Every row gives one point. The last column is the point's height on a tilted bowl or saddle (a function of degree 2), plus a little noise. Along how many of its main directions does it bend up, bend down or stay straight?

Points:
array([[ 45,  27,  29, -11],
       [  0, -10,  51, -60],
       [-36,  13,  13, -12],
       [  6,   1,  29, -37],
       [-44,  12, -51, -14],
       [ 36,  11,   9, -28],
       [ 38,   6, -27, -42],
       [  1,  10, -10, -32],
       [-19,  25,   6, -20],
       [-53,   0,  22, -10],
       [ -5, -44, -65,   8],
       [ 25,  -9, -17, -32],
       [-13, -18,  14, -34],
       [ -6,  25,   6, -24],
       [-61,   5,  17,   4],
       [ 11, -16,   5, -32],
       [-27, -30, -59,   7]])
Directions: 2 up, 1 down, 0 straight

Points:
array([[-20,  -2,  16, -10],
       [-12,  -4, -44, -25],
       [  9,   9,  13,   0],
       [  6,  25,  33,  -5],
       [ -2,  14,  31,  -5],
       [  6,  26, -29, -14],
       [ -8,  13,  44, -11],
       [-33,   1, -17, -18],
       [ -4,  32,  -4,  -6],
       [  4, -46, -71, -64],
       [  0, -71,  40, -52],
       [ 24, -32,  18,  -9],
       [-24,   7,  -8, -11],
       [-22,   7, -23, -15],
       [-10,  43, -24, -18],
       [-17, -25,   5, -16],
       [-39, -44, -56, -63]])
Directions: 0 up, 3 down, 0 straight

Points:
array([[-28,  25, -14,  -2,  26],
       [ 27, -33,  -6,  37,  32],
       [-17,  17, -47, -38,  38],
       [  7, -17,   9, -19,  -2],
       [ 37, -20, -42,  13,  10],
       [ 23,  32,  39,  26, -11],
       [-31, -35,   4,  50,  86],
       [ -5,  -6, -77, -54,  33],
       [ 25,  24, -68,  -2,  14],
       [  8,   9,  16,   5,  -7],
       [-22,  17, -29, -10,  23],
       [ 23,  42,   7,  22,  -1],
       [-11,  14,   4,   6,   2],
       [-20, -42, -15, -36,   2],
       [ 38,   2, -23,  -5,   7],
       [  7, -44,  24, -24,   4],
       [ -4,  39, -46,  43,  30],
       [-40,  23,   0,  26,  41],
       [-21,  44,   8, -14,  35],
       [ 21,   0,  11,  53,  12],
       [ -3, -23,  -7,  23,  17],
       [  0,  30, -32,  16,  13]])
Directions: 2 up, 0 down, 2 straight

Points:
array([[ 43,  -6,  -3,  12, -29],
       [ 38, -21,  33,   6, -39],
       [-29,  -8,  10, -66, -31],
       [ -7,  49,  46, -62, -44],
       [-22,  -7, -26, -28, -12],
       [-26,   7, -22,  16, -10],
       [ 10,  -5,  30, -25, -20],
       [ 31,  -1, -20, -21, -25],
       [ 36,  30, -10,  27, -23],
       [ 34,  23,  21,  17, -16],
       [  5,  -8,  26,   3, -11],
       [  0,   9, -24, -63, -31],
       [  3,  24,  12, -28, -12],
       [-42, -15, -26, -26, -21],
       [-25, -31,  38,  30, -36],
       [ 19, -26,  38, -24, -40],
       [-10,  20,   1,  15,   0],
       [ 63,  -3,  29,  22, -51],
       [ -3, -38, -33,  41, -43],
       [ 34,  10,   0,  24, -19],
       [ 27,  12,  26,  64, -18],
       [-11,  44, -18,   4, -11]])
Directions: 0 up, 3 down, 1 straight

Points:
array([[  4,  24,   0,  23,   5],
       [ 20, -49,  45,  -9,  25],
       [-26,  -9,  18,  26,  -8],
       [-12,   2, -24,  43, -19],
       [ 49, -19,  40,   5,  18],
       [-30,  24,  38,  51,  -9],
       [-20,   3,  25, -14,  -1],
       [ 46,  55,   1, -45,  28],
       [ 40, -38, -16,  18,  58],
       [ 10,  32, -59,  24,  38],
       [-48, -55, -13,  20,  77],
       [-23, -11,  19, -44, -12],
       [-20,   8,  36, -11,   6],
       [ 33,  -3, -27, -12,  15],
       [  9,  17,  16,  -1,  -4],
       [ 27,  -7, -12,  -7,   6],
       [-26, -34, -21,  24,  13],
       [-29,  22,  66, -31,  44],
       [-15, -24,  -1,  19,  -2],
       [-35,  32,  -4,   3,  15],
       [ -8,  -3, -19, -21, -29],
       [-20,   5, -50,  -1, -22]])
Directions: 2 up, 1 down, 1 straight

Points:
array([[  7,  -4, -30,  77,  10,   6, -53],
       [-16,  26,  23,  11,  14,  35,   9],
       [-17, -75,   0,   1, -34,  12,   2],
       [ -6,  28, -16,   4,  71,  18,  44],
       [-20,   8, -30,   6,  39, -11,   3],
       [ -6,  37,  44, -54,  -5, -52, -51],
       [ 15, -36, -12,   3, -25, -13,  -1],
       [  2, -24,  17,  -5,  51, -13, -13],
       [-34,  -1,   4, -20,  28,  15,  15],
       [  2,  39,  -1,  -3,  -6,  12,   1],
       [-26, -56, -30,  22,  -9, -37, -27],
       [ -9,   2, -43,   6,  14,  51,  41],
       [ 36,  -6,  37, -47,  23,  37,  -3],
       [ 20,  65, -23,  41,   0, -19, -18],
       [  4,  17, -23,  38,   4, -39, -25],
       [-33, -27,  15,  16, -21, -18, -14],
       [ -2,  -3,  -4,  62,  14, -19, -43],
       [-49,  29,  23,  -1,  12,   5,  -9],
       [ -4, -22, -39, -49,  34,  68,  95],
       [-50, -18,  46,  38,  41, -25, -71],
       [-12,   8, -31,  27,  10,   2, -11],
       [-20, -35,  -7,   8, -15, -42, -12],
       [-32,  -7, -10,  -8, -18,  14,  10],
       [  4,  32,  31, -25,  17,  39,   7],
       [-57,   2,   2,   6,  -5, -17, -12],
       [ 35, -37, -38,  44,   4, -41, -20],
       [ 56, -18,  26, -45, -60,   0,   8],
       [ 39,   9, -25,  37,  17,  15,   0],
       [-11, -55,  -3,  20, -44,  10,  -6],
       [  1,   3, -18,   0,   0, -18,  -6],
       [-36, -13,  12, -15,   6, -10,  -9],
       [ -6,  -3,  36, -42, -25,   6,  -8],
       [ -7,  44,  19, -40, -56,  21,  13],
       [ 11,   3,  11,  18, -14, -13, -10],
       [-12, -26,  31,   5, -19,  -9, -10],
       [ 46,  15, -65,  13,   1, -26, -10],
       [-22,  51,  40,  13, -17,  11, -11],
       [ 25,   8,  20,   2,  22,  30,   9],
       [ -3, -14,  51, -21,  37,  14, -25],
       [  7,  29,  37,  13,   8,  29,  -5],
       [ 21,  15, -11, -26,  34,  -9,   5]])
Directions: 2 up, 2 down, 2 straight

Points:
array([[ 41,   8,  -7,  29, -31, -17,  14],
       [-40,   8,  26,  -7,   8,  37,   4],
       [-31,  19,  -9, -12,   3, -19,  14],
       [-24, -41,  44,  18,   1,  -9,  28],
       [ 12,  31,   0, -28,  31,  -9,  21],
       [-21, -17, -32,  16, -48, -23,   6],
       [-20, -41, -25,  54,  -7, -22,  26],
       [ 13,  10,   5, -37, -37,  -9,   4],
       [  0, -31, -50,  -7,  31, -23,  28],
       [-15, -16,  24,  48,  -5,  41,  34],
       [-12,  -3,  21,  -8,   1, -42,  22],
       [ 33, -35,  15,  11,  16,  31,  27],
       [ 52, -18,  36,  11,  17,  22,  38],
       [ 32, -32, -15, -30,  12, -14,  15],
       [  7,  12, -25, -13, -10,  13,   6],
       [-34,   8, -11,  55,  -5,  56,  37],
       [ 58,  10, -20,  -3,  25, -27,  41],
       [  4, -22,  20, -32,   1, -25,   4],
       [ 15, -52,  -8,  26,  -5, -17,  26],
       [ 24, -18, -19,   6,  25,   9,  23],
       [-19,  -2,  31, -11,  -9, -15,   9],
       [ 31,  55,  21,  84,  20,   4,  87],
       [ 28, -14,  -5,  11, -37,  -3,  10],
       [ -4,  28,   1, -43,  60,  31,   9],
       [-37, -60, -13,  -1,  35, -17,  26],
       [ -1, -31,  21,  13,   8,  40,  15],
       [ -4, -47, -48, -17, -56,   0,  19],
       [-15, -10,  36,   5,  14,  60,  13],
       [ 33,  16, -47, -29, -12, -19,  22],
       [ 16, -42,   6, -31, -21, -18,   8],
       [ 31,  14, -40, -10, -24, -28,  15],
       [-14,   6,  16,  -8,  24, -12,  15],
       [ -2,  30,  -1, -20,   2, -18,  14],
       [ 41, -32,  21, -15,   9,  20,  14],
       [ 15, -31, -15,  67,  39, -25,  59],
       [ 36,  22, -16,  41, -20, -45,  19],
       [ -7,  -9, -47,  22, -32,  27,   8],
       [  9,  47, -12, -13,  38, -24,  43],
       [  1,  36, -43, -41,  31, -38,  38],
       [-27, -60,   5, -22,  32,  48,  -7],
       [  2, -13,  -5,  16,  37, -74,  57],
       [ -7,  26,   7, -41,  12,  47,  -5]])
Directions: 5 up, 1 down, 0 straight

Points:
array([[-63,   7,  26, -22, -12,  -7,  -9],
       [ 14,  39, -12,  25,  10, -24, -18],
       [ -7,   1,   1, -14,  37, -12,  -4],
       [  7, -12,  -8, -16, -24,  17,   0],
       [ 64, -27,   6,  -5,   3,  -7, -45],
       [-15,  54, -15, -24, -45, -57, -75],
       [-59, -29,   0, -14, -17,  12,  -3],
       [-38,  -7,  24, -19,  13,  24,  16],
       [ -5,  -3,  58,  45,   4, -34, -34],
       [-43,  20,  29, -32,  -2,  -2,   0],
       [ -8, -65,  34,  15,  24,   6, -56],
       [-22,  19,  26,  37,  45, -36, -20],
       [ 10,   8, -16,  20,  62, -38, -34],
       [-12, -11,  67,  35, -24,  -2, -41],
       [-10,  -9,  57, -17, -25, -19, -30],
       [ 22, -33,  27, -52,  -8,  11, -18],
       [ -2, -20, -25, -50, -20,  41,  12],
       [-11,  11, -12, -24, -57,   7,  -9],
       [ 23, -17,   3,  42, -37,   2, -36],
       [ 36, -12,  11, -22, -10, -50, -29],
       [ 27, -35,  35,  21,  -2, -39, -50],
       [ 13, -21, -43,   3, -36,  -5, -19],
       [-70,   8, -32,  -9, -42,  11, -30],
       [ 18, -34, -29, -22, -17, -22, -18],
       [ 18, -22, -15,  -1, -10,  14, -11],
       [ 14, -69,  20,  49, -10, -22, -81],
       [ -6,  37,   8, -19,  -3, -21, -15],
       [ -1,  10,  24,  35, -39,  -9, -24],
       [ 57,  15,  23, -31, -54, -33, -33],
       [ -9,  13, -12, -22,  46,  -7,  -4],
       [ 29,  28,  33,   0, -27,   3, -20],
       [-24, -15, -14, -28, -44, -14, -15],
       [ 19, -24, -11, -24,  28,  -3, -12],
       [-63, -17,  20,  45, -11,  -8, -19],
       [ 25,  -9,  -6,   0,  46,  18, -19],
       [-62,  20,  49,   0,  -6,  -4, -11],
       [ -7,  15,   7,  36,  18,  -7,  -5],
       [ 62,  40, -29, -25,  17, -10, -21],
       [-56,  25,  -6, -11,  24, -12, -12],
       [ -8, -38, -38,  -8, -17, -13, -20],
       [-40, -11,  -7, -40,  22, -35, -22],
       [-14, -21,  20,  -2, -47,  10, -21],
       [-35, -24,  -9,   3,   7,  15,   1],
       [ 23,  -5, -14, -25, -41,   9,  -4],
       [ 28,   5,   9,   1,   2,   3,  -9],
       [ 28,  66,   0, -23,  21, -17, -31],
       [ 40,  51, -34, -56,  -3,   8,  -5]])
Directions: 0 up, 4 down, 2 straight
